Rows are points. The ring and each string are closed loops that go straight from each point to the next, and from the last back to the first. Before rounding, they use only three directions, however many columns there are. Count how often each string passes through the ring. Passing back the other way cancels.
(in the rows, 128 means zero)

Ring (7 x 3):
[[143 171 155]
 [ 92 169 168]
 [ 51 140 151]
 [ 58  97 114]
 [109  71 100]
 [165  82 110]
 [182 121 125]]
String (22 x 3):
[[148 171 120]
 [139 164 126]
 [159 195 138]
 [176 195 173]
 [160 159 176]
 [168 193 154]
 [163 186 137]
 [140 160 121]
 [133 120 149]
 [181 127 162]
 [217 146 134]
 [190 143 112]
 [142 142 103]
 [138 122 128]
 [185  98 147]
 [196  92 152]
 [135 112 143]
 [146 137 109]
 [185 149 104]
 [222 139 144]
 [213 147 156]
 [190 176 135]]
Times through: 1
String (14 x 3):
[[126 126 153]
 [116 173 129]
 [108 190 144]
 [103 206 197]
 [111 167 191]
 [120 138 176]
 [116 151 132]
 [131 187 123]
 [176 203 143]
 [193 174 153]
 [190 154 154]
 [188 171 135]
 [150 172 115]
 [123 138 130]]
Times through: 1

Ring (7 x 8):
[[121 166 146 153 153  62 126 128]
 [ 86 136 148 171 174  91 140 133]
 [ 74 112 142 160 169 121 149 128]
 [ 94 100 121 126 125 156 148 100]
 [126 113 114  90  98 149 141  95]
 [146 143 131  79 117  96 135 127]
 [145 165 142 104 136  62 128 137]]
String, 27 rows:
[[ 49 122 179 187 242  64 156 190]
 [ 84 147 146 196 170  87 133 118]
 [111 151 129 169 128 104 126  91]
 [122 158 116 175 102 115 118  64]
 [ 88 152 150 193 175  77 132 125]
 [ 71 133 171 169 220  62 149 179]
 [ 73 128 166 162 210  73 150 172]
 [ 49 122 167 200 223  82 151 163]
 [ 87 129 131 177 144 122 136  98]
 [105 131 122 156 120 130 133  86]
 [112 132 125 138 122 123 135  97]
 [100 116 111 154 105 159 136  68]
 [ 78  89 116 146 124 177 150  85]
 [ 67  80 144 120 176 143 165 151]
 [ 90 108 147 115 170 111 154 153]
 [123 130 113 127  96 140 132  77]
 [106 120 136 117 144 116 145 128]
 [ 84  93 146 102 172 125 161 159]
 [ 79  81 141 100 165 144 165 151]
 [ 86  97 142 111 163 129 157 146]
 [ 67  75 140 114 171 152 167 147]
 [ 77  86 121 136 132 172 154  98]
 [105 120 114 144 107 150 136  77]
 [ 88 111 117 162 120 158 140  78]
 [ 32  85 163 177 224 120 167 169]
 [ 35  97 178 172 249  87 168 199]
 [ 82 123 155 149 187  91 149 155]]
Times through: 0
